Rows are points. To make a cloud, some directions were put in groups of two or more. Within a group, all points are equally far from the middle, so they leave a hole (a ring in 2 directions, a hollow ball in 3). The other directions are filled evenly. Then the cloud was stretched, turned, moved and blurred a little. Count the holes, and give their numbers of directions, smallest first.

Cloud, 22 rows:
[[-40  23  10]
 [-18  11 -32]
 [-13 -12 -33]
 [-29  34  12]
 [-26  30  -5]
 [-37   2  -7]
 [-10  40  33]
 [ 13   5 -41]
 [ 32  23  40]
 [-17  34  -6]
 [ 36  -6  45]
 [ -8   9 -37]
 [-27  34  30]
 [ 21   0  57]
 [ 33 -28   8]
 [-29  -4 -22]
 [-21  35   3]
 [ 32  13  50]
 [-30 -11  -1]
 [ 15  12 -35]
 [-29  -3  35]
 [ 28  10 -31]]
Holes: 1 (3)

Cloud (27 x 4):
[[ 32   3 -25 -44]
 [ 50  21   1  -8]
 [-22 -15 -31  15]
 [  8  32  -5 -50]
 [ 33 -26  32 -15]
 [ 25  36 -29  25]
 [ 22  31 -46 -10]
 [-35   9  26  -9]
 [ 44 -15   7  21]
 [ 46  -3  16   7]
 [ 21  19  15  40]
 [-31   7  -6  27]
 [ -8   6  37  31]
 [ 39  10  -7 -39]
 [-21 -17  -8  32]
 [-22  17 -29 -31]
 [ 34  31  34  -3]
 [ 30 -12 -20 -49]
 [-33 -20 -17   9]
 [-21  -2  28  30]
 [-40  20 -12  -2]
 [-14  15  28  39]
 [ 47  -5   6 -26]
 [ 46 -21 -32   4]
 [ -6   5 -48 -15]
 [ 45 -19 -39  -9]
 [ 22  25 -18  35]]
Holes: 1 (3)

Cloud (56 x 6):
[[ 18  -1  37  22  36   7]
 [ 39  -7  14   2  -3  17]
 [ 22  35   1  13  17   2]
 [ -7   2   9  -4   1 -43]
 [ 13 -11  -9 -13  -1  44]
 [-19  36 -18  -1 -15 -10]
 [ -6  50 -37 -15 -32   5]
 [ 23 -14  22 -18  -4 -13]
 [ -1  13 -13  11 -38  18]
 [ 16  -6   2  -2 -21  13]
 [ -1  17   1 -20   1 -18]
 [  4  36   8  -5  16  10]
 [ 19 -22   8 -24  -1  -4]
 [-13 -39 -23  15  35  11]
 [-38  -8  -5   1  -3  15]
 [  9   6   3  10 -12  33]
 [ 26  13  21 -27   0 -11]
 [-10  22  13 -21 -11   1]
 [-19  27 -10 -13 -16 -10]
 [ -3  44  -9   0 -59 -24]
 [ -2  -3   6 -11 -29   0]
 [ 41   9  36 -11  11 -20]
 [ 17  13 -43  11   5 -11]
 [ 29  25  23  24  11 -21]
 [  0 -20 -30  15  -3  24]
 [ -1  26  12  -4 -29  21]
 [ 29   2   9  12  -9 -31]
 [ 35  45  37  25   7 -21]
 [ 32  42   0  -3 -24 -26]
 [ 26  15 -38  -1  -8 -18]
 [-30   6   4 -11 -26 -25]
 [-11 -23  -4 -23   3  36]
 [ -6  22 -10   4 -53  -2]
 [-20  15  11  23   5   8]
 [ 60  35  32  10 -23 -15]
 [  2  29   4 -26   1   5]
 [ -7   7 -41  -9 -27  38]
 [-17  -9   2 -16   3  34]
 [-22 -16 -15  11  26  24]
 [ 35   9 -43  -1 -17  -6]
 [  3  26   8  20  -8  32]
 [ 20  20  14  25 -31  18]
 [ 12 -29 -22 -11  -8   7]
 [ 18   0  28  -5 -11 -37]
 [ 13  26   5 -10 -14 -28]
 [ 17  21 -15 -19 -37   9]
 [ -5 -34   7  21  21  12]
 [-34 -24 -18   4  26  24]
 [ 10 -35 -35   9  17   6]
 [-21  29   3  -2 -28   5]
 [  6 -12  10  34 -12  -3]
 [ 45  11 -18   2 -17   0]
 [-33  25 -22  14 -21   6]
 [ 34   4  33  25  19 -14]
 [  4  49  27   0 -13 -18]
 [ 46   8  40  23  -4   7]]
Holes: 1 (3)

Cloud:
[[-13  -3  14  26  -7 -38 -16 -17 -17]
 [  6  22  -8 -24  14   3 -32  -8  -8]
 [ 20 -16 -21  18  14  19  15 -26   3]
 [-25  44 -44 -35   1  -6 -33 -25  42]
 [ 10  40 -46 -26  -7   2 -11 -24  16]
 [  3  13  32  12 -38   7  19 -15  13]
 [ 35 -12  24  12 -12 -24 -10  -4 -17]
 [  7  14  16  -9  13 -21  35 -18  21]
 [  4  -5 -21 -17 -20  -9 -40   7 -39]
 [ 33  10 -13 -15   1  15   6  -4  20]
 [-22   6 -56   8  21  -5 -18  14 -31]
 [ 36  30 -16 -24  -2  -7  20  16   5]
 [ -8   9  -4  -1  -6 -21   5  44 -37]
 [ 13  22 -36 -10 -13 -18 -33  -9 -11]
 [ 38   5  20  18  -3  10  27  10 -16]
 [ 16  23  21 -19   3  27  20  -9  13]
 [  3  21 -18 -25  32  -3  16 -15 -21]
 [  6 -31  -8  25  12   7  20 -22  -5]
 [-10  13   5  23 -15 -18 -26  -6  33]
 [  4   7  13  14 -34 -13 -22  13  39]
 [ 23  19  19  -6 -13   3  16  -8 -12]
 [-17   0   5 -40  33  -8 -23  31   5]
 [  8  18  33  -1 -11 -10   3 -11  45]
 [-35  -4  -9  -2   1  -5 -13  24 -33]
 [-21  43 -11 -23   7 -13  25  -9  -1]
 [-20 -13   2   3  -9 -13   7 -31   2]
 [ 12 -13 -25  -7  27 -13  16 -14  17]
 [  9  -6 -37 -23   1  -2   4  16 -60]
 [ -2   2  22  -6   4  10  25 -26   5]
 [ -5  14  -2 -17 -51  -8   9  -2  40]
 [-13  -5 -46 -21   0 -32 -32  20  -9]
 [-20  23 -20 -14  -9  -2 -30 -23  48]
 [ 13  14 -25  -3 -30  17  20   1  -6]
 [ 25 -13  -6   5 -18  -8  11  14 -34]
 [ 12 -19 -33 -12 -26 -14 -32 -10 -23]
 [  4 -13 -16  -5  -7  -9  -4 -57  10]
 [  3  15  -1  11  15 -23  33  -6 -18]
 [  9  38 -25 -19   7  11 -19   5  21]
 [ 27   1  20 -23 -18 -15  17   7   1]
 [ 15   8 -36 -11 -15   9 -17 -10  -6]
 [  1 -13 -31  16  16  10  36   2  11]
 [-16   1 -41 -38 -10  -1  -2   4 -28]
 [ 15  18  32  17  -6 -13  37 -18  24]
 [ 24  27   0  -5 -13 -10   6  13 -17]
 [-10  -1   8  -7 -23 -11   8  32  -7]
 [  1 -22  -3 -16 -41 -17  14 -14  -8]
 [-23  -1 -33 -36 -32  -4 -15  -2 -22]
 [ 15  19 -33 -25 -17 -10 -22  -3  33]
 [-10  15 -16  33 -14 -25 -13 -13  33]
 [ -7   1 -48 -47  17  24  -2  27  -4]
 [-20 -25   9   9  -7  12  22 -22  -2]
 [  5  -2 -44   1  14 -14  -4 -33  21]
 [ 28  -4  -7  -7 -21  -9  -4 -11  38]
 [ -6  37 -33 -12  22 -20   2  -7   2]
 [ 25 -29  13 -14  -8 -25 -33  15 -13]
 [-18 -26  17 -10   6   7  -7  37 -34]
 [  6  -2 -16 -45   5   3 -25  27 -31]
 [ 18  35  -9 -14 -14 -16  -4  -2 -36]
 [ 13   1  -9  -4  -4  18 -11 -13  54]
 [ 24   7 -24  -8  40  -1   0  -9   9]
 [  7  17 -21 -49 -13 -29  16  -5 -38]
 [-11   7   9   5   5   5  20 -10  18]
 [-14 -12   2 -14  14 -19 -16 -17 -18]
 [-16  -4  -2 -47  19   2 -23  37 -16]
 [  4 -27 -33 -10  23  -8   6   1 -30]
 [ 25  16 -21   2  20  12  -5   0  -4]
 [ 36  13   5 -12  -3 -23   0  23  10]
 [-28  11 -26  -7 -28 -15  -3  25 -17]
 [ -5  -2 -10 -39  11 -39 -12  12  17]
 [ 10  37  -7 -28   5  -3 -25   0  -2]
 [  8   2 -39  -7  31  16  -4 -19 -30]
 [ 16  12   9   0  -3 -19 -21 -13 -17]
 [  3  -6 -12  10  11 -26   7  43 -19]
 [-21 -20 -11  21 -29 -27  -3  22  -8]
 [ 14 -29  -9 -17   1  10 -35  30 -21]
 [ -7   0 -47  15  26 -14  -6  23   5]
 [ 10 -17  11   7 -19 -37  24  18  -5]
 [  1   7 -22 -42  28 -26  -1  16   7]
 [ 11   7  -8 -37 -21  11 -11 -15   4]
 [ 28 -16 -16 -21  -8  29  10  -4 -26]
 [  4   0  -2   8 -15  38 -11  14 -24]
 [ 12  19  11 -19  17  11 -18   3  23]
 [  8   4 -26   4 -23  18   7  20 -23]
 [ 20  10 -10 -25  -8  -5 -21  -6 -21]
 [-19 -11 -21 -21  -8  -4 -17  22 -48]
 [ 21   7  12  -5 -10  -4   7 -27  22]
 [-26   6 -14   8  10  -9  -2  33 -30]
 [-18  31 -34 -25  -7   3 -12 -35  49]
 [ 17 -13   2  37   3 -14  -5 -13   7]
 [ 12 -14  27  -6 -18  -2  -4  31   0]
 [  1   6 -15  -7 -21   6 -17 -30  42]
 [  5 -11   7 -13   8   3  27  36   1]
 [ 26  29 -26 -25 -18 -26  29   3 -13]
 [ 10  20 -45 -22  -8  -4  -5  26  -4]
 [-22  17 -30 -58 -16 -15   0  -3   9]
 [ 20  19   2  -7 -12  13  13  -6 -38]
 [-12  11  -6 -42 -23  -2   1  11 -17]]
Holes: 1 (2)

Cloud, 93 rows:
[[-43 -12   2   9 -14   2 -26  27 -22]
 [ 16  -2  -9 -12   1  -1   8  20 -45]
 [  7  26  10  19 -11  11 -31  17  -8]
 [ 19  -8   6  -5  -7  40 -14   1   7]
 [ 29   9  32   9 -20  12  10 -10   4]
 [ 21 -15  30   6 -11 -37  -2 -19  19]
 [ -2 -22 -37  31  26 -17  12   6   2]
 [  6 -12  -8 -27   5   2   8  27 -21]
 [ 42 -24  -8  -5  20   7 -45   0 -27]
 [-48   2  24  23 -14  -8  25  26  -5]
 [ 26 -14 -12   1   9 -12 -17   9  29]
 [ 11   1   0  -7  25   6  14 -36  -1]
 [ 25  -3  16   4  20  21  -1  16 -44]
 [-31   8  15 -20 -28  10  16  -4 -14]
 [-17  13  11 -19 -18  32 -29  -4 -21]
 [-11  15 -21  -8 -17  27   6   2 -24]
 [-21   6  32   2  13  38 -10  25 -26]
 [-11   6  39 -20  24  29 -15 -25   5]
 [  7  13  18   5  10   9   4   8 -31]
 [ -9 -13  15   5 -20   4 -32  27   6]
 [ 17  -9  20 -34  -7  14 -13 -12   4]
 [  8 -32   1 -30  19 -50   4 -31   4]
 [ 22  -8 -21   4   1  -6  -9   9   0]
 [  6 -34 -10 -12   4  17   5  -9 -25]
 [ -7  -5  32  -7  -9   8  20 -19 -18]
 [ 13 -14  24 -34  23  -4  13 -26   5]
 [ 22 -25 -13  -3  37  24   9 -25 -30]
 [  4 -15  19  -5  46 -17  14   5 -28]
 [ -9   1 -21   5  19  -6 -20 -19   2]
 [  1 -18 -19 -14 -17 -23  11 -13 -16]
 [  8 -12  -7  -9   1 -10 -28   1  20]
 [ 34   7   7 -15   1   0  -8 -23 -14]
 [-14  17  24  12   1 -43 -14  47 -19]
 [-19  12  19   2 -15  23 -19   8  -9]
 [ 13 -36  33  -2  16 -10  27 -13   8]
 [ -8 -24  19  20  14  21  -4   7  15]
 [-29   9  28 -23  19  -6 -21   3 -20]
 [ 20  -5  -6 -18   0 -18  -1  10  12]
 [-14 -41  22  13   6 -54 -16  19   7]
 [ 17   1  10   8  27  -3  35  22 -21]
 [  6 -36   4  11 -11 -21 -21  17   6]
 [ 15   6  23  26  11   3  20  21  17]
 [  7 -20 -19  -4  25 -30  24 -11   6]
 [-22  -9  24  28 -19  20   5   1  12]
 [-12   8  10  29 -13 -12 -30  23  11]
 [  2 -28  35 -24   4 -15  20   7 -14]
 [ 14 -31 -26   3  27 -55  14  -9 -11]
 [ -4  18  33 -31   4   0  33  -9   1]
 [  1 -12  17   2  31 -44  45  29  -1]
 [ -7  18  41 -15 -24  18   3  -2  -8]
 [ -9 -14  10  42  28 -12  -5   2  10]
 [-46 -11   8  17  11  22   7  43 -19]
 [ -6  -1 -21  17  13  -8 -25   7  -1]
 [ 14 -13 -29  13 -18  -5   7  15  -7]
 [-17 -28 -16  29   8  -3  -4  25 -19]
 [ -5  -8  18 -28  19 -12 -10  -4   2]
 [ 10 -60  -7  -4  38 -30   3  -6   6]
 [ -4  13  31  15  18 -27  12  15 -23]
 [  1  18 -14 -23  -3   9  -5  20 -39]
 [ -6   5  22  32  -8   3  31  15   9]
 [ -4  18  19   0 -11  10  20  -9   4]
 [-19  -8   8 -10  17  45  10  -8   0]
 [  4 -11  31 -11  19 -26   5   6   4]
 [-19 -13  11  31  -4   8  32   5  35]
 [ -4 -47  17   1  20 -22  39   7   0]
 [ -8   9  44 -10   4  10  19  -6  19]
 [  7 -13  18 -14  -3 -25  12 -23  13]
 [ 18 -48   3   1  41 -15  20   0  18]
 [-21   4 -16 -14  14 -13  24   5 -32]
 [ 18 -30  -3   7  37  10  22  -6  24]
 [ 13 -33 -22  17 -14  22 -31   8  20]
 [ 31   0 -10   3   9  -4  -7 -23  40]
 [ 16   1 -12 -36  24 -29  -8  -9 -37]
 [ 11 -39 -13  13  54   7  -2  14 -30]
 [-19  23  36 -12   7  -3   8  47 -33]
 [  3  -6  24 -29 -10 -14  -8  24 -22]
 [-10 -29  33  15   4 -39  19  18  12]
 [ -8 -24 -29 -13   4 -22 -19   5   6]
 [-19 -12   6 -11   9 -25 -15  -6 -14]
 [ -8 -21  11  -3   2  10 -11  27  23]
 [ -3 -30  36 -22  18 -34 -19 -16 -12]
 [ 13 -52 -26  -7  25 -31  -7  -5  -8]
 [  3  -1   7  20   1  39   0  36  -2]
 [ -6   2  23   0 -19  11 -11   4  -3]
 [-28  13  21 -22  10   2  16  31 -18]
 [ -5  -9  32 -25  11  26  -1 -24  22]
 [ -9 -54 -22  21  18   2  16  24 -32]
 [-13  26  -1   8   0 -16 -10  22  -8]
 [-14   5   5 -21  -1   0 -26  -4 -26]
 [ -5 -19 -15 -14  13  14  21 -17   7]
 [-13   4  16  -9  -5 -36   6   1 -10]
 [ 10  -9  13  26  27  11   2  23   4]
 [ -5 -20 -12  -4  12 -11 -25  23  18]]
Holes: 0
